Each row of a before or after table is a point. One or more steps were done to the points. Then noise was added and the rows were shuffled. The steps act on how far a point lies along the listed directions, d1 being the first. Write out the steps. A step turns or swaps two directions, mirrors them in a line or flattens them onto one, adds a multiple of one to another, or multiplies one. Angles are multiples of 10 degrees, from the lower direction toward the higher: turns from -170 to 170, lines from 10 to 170 but not 90. Use the fewest steps. Two steps may share a direction if one is a turn and the other turns, adds or multiplies; they go together, in the order done. Otherwise the lowest direction goes first.
(in the rows, 128 means zero)

Directions:
(1): [150 146  72]
(2): [ 74 109 101]
(3): [104 185 137]
Before (8 x 3)
[[ 57 154 105]
 [113 133 130]
 [ 78 158 108]
 [133  13  60]
 [127 157 114]
 [129 162 124]
 [113 172 125]
 [126 211  88]]
After (8 x 3)
[[115 134 120]
 [ 59 139 170]
 [159  95 164]
 [ 63 167 117]
 [108 133 145]
 [ 97 143 132]
 [ 76 152 128]
 [107 135 138]]
Steps: multiply d1 by -1; flatten d2 and d3 onto the line at 50 degrees

Directions:
(1): [ 88  79 107 107 118  75]
(2): [ 85 172  70 142 150 134]
Before (14 x 6)
[[176 214 139 172 134 230]
 [ 88 144  91 121  97 109]
 [111 104  79 105 113  98]
 [ 67 106  80 112 122  89]
 [ 98 133 110 110 136  90]
 [ 66 116  82 137 139  81]
 [ 72 114  73 136 134  87]
 [236 135 186 160 119 205]
 [126 103 151 125  89  83]
 [117 173  95 124 165 102]
 [165 104 166 103 138 133]
 [167 135 191 149 120 149]
 [140  72 155 105 105  98]
 [122 106  88 127 132 139]]
After (14 x 6)
[[ 70 127  70 140 142  98]
 [123 103  88 125 128 140]
 [168 134 188 152 121 155]
 [ 67 134  76 142 143  87]
 [ 62 146  66 124 134 113]
 [162 148 148 120 157 159]
 [122 116 118 100 141  66]
 [240  97 200 145 107 179]
 [122 180 121 154 118 135]
 [ 90 138  94 119  93 102]
 [137 182 111 153 147 168]
 [115 142  66 121 131 125]
 [182  31 213 102  70 118]
 [ 97 147  99 116 144 101]]
Steps: swap d1 and d2
